Every row gives one point. The window is the flat piece filled in between its corners: a triangle in 3 columns, a solid with four corners in 4, and so on. A path goes straight from each point to the next, and from the last back to the first. After which points does the path pass through the window?

Window, 3 rows:
[[-40.2 -11.6 -15.1]
 [-13.0   1.4 -10.5]
 [ 36.3 -27.8   5.5]]
Path:
(1): [-4.0 -0.8 14.0]
(2): [  5.6  -1.9 -18.3]
(3): [-21.1 -16.0 -24.9]
(4): [-30.7 -12.1   0.3]
(5): [-43.5  -8.8  10.7]
(6): [-30.7 -13.9 -33.8]
(7): [ 13.2  -4.7 -16.0]
(8): [ 2.0 -1.3 23.1]
(9): [-5.7 -3.8  4.9]
(10): [  1.6 -12.8 -29.8]
(11): [ 28.0 -28.1 -31.2]
(12): [ 14.9 -25.3  21.6]
(13): [-27.1   1.2  18.9]
(14): [-12.0  -6.7 -27.9]
(15): [-32.5 -14.2 -30.8]
(16): [-41.1  -8.7   7.5]
Through the window after points: 3, 5, 9, 13, 15

Window:
[[-29.5 -48.6 -23.9  -6.8]
 [ -5.4  32.6  15.1   8.7]
 [-22.1  35.5 -35.5   1.2]
 [  3.4   3.2 -12.9   2.1]]
Path:
(1): [-11.5  47.3 -12.2  16.3]
(2): [-8.0 -2.3 -3.4 18.3]
(3): [ -4.8   2.7   1.1 -11.4]
(4): [-17.9  26.1 -23.2 -27.9]
(5): [-15.7  17.6 -34.1  34.5]
(6): [-2.0  9.8 -7.6 15.5]
(7): [  1.2  12.8  -4.7 -29.6]
(8): [-21.2 -28.1 -20.0 -26.4]
(9): [-24.7 -38.7 -22.6  19.1]
(10): [-24.4 -11.7 -20.8  34.2]
(11): [-13.9  -4.6 -11.9 -28.1]
(12): [-14.3   3.8   3.7 -19.7]
(13): [-12.7   1.8  -5.8  14.9]
(14): [-15.1 -19.6 -12.9  27.3]
(15): [ -7.1 -11.0  -3.1 -17.4]
(16): [ -7.9  49.8  -8.2 -22.1]
Through the window after points: 4, 6, 8, 10, 12

Window, 4 rows:
[[  6.9  14.5 -49.2  13.1]
 [-12.4  10.8  26.6   8.3]
 [ -0.2 -10.0  31.9  16.6]
 [ 11.3  11.8  35.9  14.1]]
Path:
(1): [-0.1 25.4 -4.3 42.9]
(2): [  8.5   9.3  -0.3 -13.9]
(3): [  3.6  -7.1  29.9 -12.8]
(4): [-1.6 15.1 27.0 45.9]
(5): [-13.6   7.9  47.5  42.5]
(6): [-4.4  0.7 44.4  2.6]
(7): [14.2  5.9 18.2  0.2]
(8): [ 5.3 13.6 15.5 22.0]
(9): [ -1.7  34.2 -25.0  42.6]
(10): [ 13.0  14.9 -28.7   3.6]
(11): [  9.2  10.4 -24.0  -8.5]
(12): [  2.2  14.6 -21.4  38.9]
(13): [-2.6 -5.8 27.9 28.6]
(14): [ 2.5 -8.0 27.2  5.9]
(15): [  0.8 -10.1  13.9 -13.4]
(16): [-7.5  0.8 11.2 22.4]
Through the window after points: 3, 7, 11, 13

Window:
[[-30.8 -14.5  -4.5  -6.0   9.5  -9.2]
 [-15.5  -3.8  57.4   9.4 -16.5 -12.8]
 [-37.3  10.2  -1.9 -32.1  -4.0  -0.3]
 [-28.3  38.0  -2.8  36.4 -30.0  15.2]
 [ 32.9  -6.4  -7.3 -11.0  13.1  30.7]
 [ 41.0   2.8   4.7  22.0 -47.1  29.1]]
Path:
(1): [-38.8  -6.0   5.4   8.9 -20.7  23.7]
(2): [-22.7 -14.3  16.6   8.7 -35.6  46.8]
(3): [  9.0  10.4  14.6  -1.6 -15.5  -7.2]
(4): [  8.0  23.4 -20.2 -13.9   0.7 -11.9]
(5): [-13.1  -8.3  -6.2 -12.7  -9.2  29.4]
(6): [-12.8 -14.1   4.4   2.1 -16.5  28.3]
(7): [  7.9  10.2  -5.1   7.6  -3.5 -14.2]
(8): [ -7.1  25.2  -3.0   1.9  -2.3 -38.5]
Through the window after points: 2, 6

Window (8 x 8):
[[ -2.0   9.2 -15.5  -4.6  21.0 -12.1  -8.6  19.2]
 [ -5.8   8.6  57.6 -12.8  13.2 -60.4  40.8   1.2]
 [  9.3   2.0  13.5 -44.6 -29.4  27.7  59.9   0.2]
 [ 17.5 -25.0  -8.0  35.1  12.8  33.0  -5.3  19.2]
 [-35.1  16.7   5.5  19.2  10.0 -15.6 -22.8  12.4]
 [ 19.0 -36.2   4.7 -16.1 -15.4  41.6 -14.4  17.8]
 [ 24.6  33.2  -3.5  18.5   4.9   1.6 -12.2  -7.0]
 [ 20.7 -10.7  18.1   5.9  18.3  48.6  -7.3  33.1]]
Path:
(1): [ 26.3  13.8  18.5   5.1 -42.5  10.9   8.7  39.2]
(2): [  6.7   5.3  17.3  -8.3 -26.4   4.2  20.8  38.8]
(3): [ 12.2  -2.1  13.7 -19.7  10.9  27.1  24.4 -11.8]
(4): [ 10.1  16.1   6.3   0.3  27.6  18.2 -11.7 -30.0]
(5): [ 23.8  24.1  -0.8  22.7 -11.4 -10.3  -1.1  21.8]
(6): [ 22.9 -22.3   3.9   6.7 -30.7  16.9  -7.4  62.2]
(7): [  8.3 -20.5   7.3 -11.1  12.5  32.0  -2.3 -12.8]
(8): [ -0.3 -11.4  11.3   2.9  43.2  30.8 -15.8 -11.4]
(9): [ 23.7  -7.8   0.7  25.9 -14.6   3.4 -13.4  48.5]
(10): [ 12.2  12.8  -7.4   8.5 -20.6  -3.9   3.1  41.9]
(11): [  2.4 -11.3   1.0  -2.7   9.2   8.1   0.8  -6.7]
(12): [ 5.7 -5.3  4.2 -1.8  5.5 15.0 -7.3 -5.0]
(13): [ 15.7  10.2   4.3   7.5 -20.8  13.0 -10.1  44.7]
(14): [ -1.8   1.6   4.8  25.8   3.2  -4.5 -17.5  27.9]
(15): [ -5.5   1.5  -3.3  16.6  46.8  19.6 -21.4 -14.8]
(16): [ -2.4 -13.6  -2.3 -14.3  14.2  21.5  12.3  -4.9]
Through the window after points: 2, 4, 6, 12, 16

Window (8 x 8):
[[ -3.9 -48.9   7.7   2.2  13.0 -11.9 -13.9 -11.1]
 [-19.3  -3.5 -17.1 -30.9  11.0  -7.8  69.5  12.2]
 [-12.3 -26.4 -23.0 -13.3  -0.9  -0.9 -19.9 -10.8]
 [ 40.1  38.9  -1.7  -3.3 -39.1 -25.8 -10.8  -4.3]
 [ 11.7  33.4  25.7  -2.2  18.5  -7.1 -15.6 -18.6]
 [ 31.6   9.4   7.1  -2.3  42.9   1.9  -7.3 -20.7]
 [ 16.6   7.0  -9.7 -52.1 -61.2   3.8  10.1  23.0]
 [ 24.0  25.7   5.0  30.0 -39.2   5.5   8.8 -14.8]]
Path:
(1): [ -0.2 -15.2  -0.7   6.3  12.4  -4.4 -17.7  22.8]
(2): [  4.8 -23.4  11.0 -22.6  -6.0   5.3  23.2 -53.6]
(3): [ 18.2  -0.1   3.7 -30.2  -8.1 -10.8   7.6 -32.5]
(4): [18.3  4.4 -3.6 -9.6 -5.1  8.8 -6.6 26.2]
(5): [15.2 21.8 11.4 24.1 -6.2 -0.7 -1.1 13.5]
(6): [ 12.2  18.5   5.2  -3.0 -12.3  -2.5   9.5 -22.3]
(7): [ 24.9  18.7  10.6 -30.0 -26.6  -6.1  19.7 -45.9]
(8): [ 9.1 18.5 -3.4 10.9 -9.8 -6.9  1.4 19.5]
(9): [ 14.8  33.9   1.9   1.0  -2.2  -7.3 -18.9  20.8]
(10): [ 23.5  11.4  14.6 -22.5 -22.2 -13.0   6.8 -37.4]
(11): [ 21.0  -2.8  -6.0 -34.6 -37.8  14.5  17.1 -44.0]
(12): [  9.0   3.6 -10.2   2.2 -25.1  -6.6   5.0  17.0]
Through the window after points: 3, 5, 7, 9

Window, 9 rows:
[[  8.6 -21.0  -0.4  16.5 -28.1   9.7 -22.9 -21.6   7.3]
 [ 22.3 -28.2  11.3   9.3 -23.3 -11.2 -24.2  12.2 -15.8]
 [  1.9   7.8 -27.3 -64.0  23.2   7.3  19.0  27.0  21.6]
 [ 13.4  30.9  19.2 -51.3  17.2 -19.7  37.2 -18.1   4.6]
 [ 16.1 -16.0  -5.4  -7.5   5.9  42.1  11.1  21.8   3.6]
 [-15.4 -17.1  40.0  18.9   4.0  -4.9 -17.3 -14.4   7.1]
 [ 14.4  74.8   4.1   1.4  13.4  18.4 -17.5  10.0  21.5]
 [ -2.8 -16.8  12.3  19.6 -46.2   2.7  -5.0  15.4   3.9]
 [ 11.4 -11.1  -4.5  34.7 -11.3 -15.4   0.0   2.3   5.0]]
Path:
(1): [-2.2 -4.2 -9.2  0.4  5.2 29.1 -2.2 10.3 -8.9]
(2): [ 47.6  -3.8  23.7  -7.2 -14.3   7.4   2.9  13.9  37.0]
(3): [17.5 44.4  9.3  0.3  3.3 12.3 -9.9 11.8 30.0]
(4): [  1.7  60.6  -7.0   4.4  14.2  13.8 -18.2  -1.9 -11.7]
(5): [-21.5  26.6 -17.9 -12.1  -3.3   6.4 -16.9   1.1 -27.6]
(6): [25.1  1.8 41.8 18.2  2.3  4.8 -3.8 -4.8 42.9]
(7): [ 23.2  -6.7  10.9 -22.3   1.8   6.6  -1.9  19.3  46.9]
(8): [ -4.9   7.7 -14.9 -16.1  -0.3   6.7   0.6   1.4  -7.4]
Through the window after points: 1, 3, 5, 7

Window (11 x 11):
[[-15.3 -34.0  10.0 -19.9  30.3   9.6  44.1 -36.2  -8.2  25.5   8.8]
 [-30.5  -2.7 -58.9 -19.2 -10.9  11.5 -14.6   1.5 -15.1  18.5  13.4]
 [ -9.9  35.2   3.0   7.1 -31.4  -2.7  20.5  26.4   0.8  12.7   3.0]
 [ 15.9  40.0  22.0  -4.9 -20.8  -2.6   0.6  10.3  55.6  -3.6  25.3]
 [ -8.9  -8.6  50.2 -22.5 -10.9 -12.5 -21.3   9.2  30.0  -3.2 -22.4]
 [-10.3 -17.3 -18.6  -1.3  19.0 -13.8 -20.3  -1.2 -59.6  42.7  24.7]
 [ 17.7 -20.8  27.5 -16.8  17.9  42.8  18.4  -9.9 -11.0  24.8  -1.8]
 [-14.8  -7.1 -15.8  20.2  12.9   6.3  -6.4  -2.6 -28.9  -9.7  10.2]
 [  4.8  11.3  18.9  29.0 -56.0  -2.1  -2.8  24.3  57.3   9.7  13.9]
 [  4.5  19.8 -22.3  16.8 -12.9  -5.1  16.7  58.6  42.5   8.2  18.6]
 [ 42.4 -10.3  40.8 -17.5 -19.5 -15.1  10.2 -15.8  33.9  -4.2 -29.5]]
Path:
(1): [ 20.9 -25.3  41.5 -21.7  -5.2  24.0  30.1  13.7 -20.0  13.7  21.8]
(2): [-13.6 -12.0  -9.2 -18.0  -5.9   3.9   0.8  15.9 -37.2  12.0  32.2]
(3): [  4.8 -11.4  -5.0  20.9  34.3 -24.0 -28.9 -23.3 -27.3  59.6  -8.3]
(4): [  2.4  20.4   5.0  16.5 -20.5  -0.2  -3.0 -11.5  36.8  19.1   0.6]
(5): [  8.3  -4.0  21.9   0.6 -27.6  -2.0   9.1  19.1  30.1   2.1  12.7]
(6): [ -6.6 -26.3  16.8 -27.7 -17.9  -3.1  -5.6  13.6 -16.2   3.4  15.1]
(7): [ -3.2   2.3  16.3   0.4   5.0  -9.0 -13.3   1.1   9.1  19.3  -7.8]
(8): [ -4.4   9.8   2.1  16.9  33.4   5.8 -12.7  -5.4  19.9  28.8 -21.6]
(9): [  6.4 -13.1  19.4 -15.2 -18.0  -2.1   3.3   1.3  10.8  -0.5   8.0]
(10): [ -2.4  -9.6   9.2 -13.5 -20.6   2.8  13.4   5.1  14.9  10.8  25.1]
(11): [ -2.9   1.8   6.6  11.0  20.8  -1.8  11.3  -2.4  22.5  34.5 -29.4]
(12): [-23.9  23.6  -0.4  16.2  15.5  -0.7 -11.9  14.0  23.0  19.7  -7.4]
(13): [ 24.0 -29.6  -4.4 -24.4 -41.5 -11.2  17.4  -7.1 -12.8  -4.7  22.3]
(14): [ -5.0 -18.2  23.0 -22.4 -35.0  16.5  19.2  24.0  12.2 -14.0  46.9]
(15): [  5.8  11.6   2.7   8.0  11.8 -10.1  -2.7 -24.7   0.2  29.5 -39.0]
(16): [  1.8  -5.8  -0.5  -3.9  20.3  26.0  -1.7 -16.3   0.1  27.2 -10.2]
Through the window after points: 2, 4, 6, 16
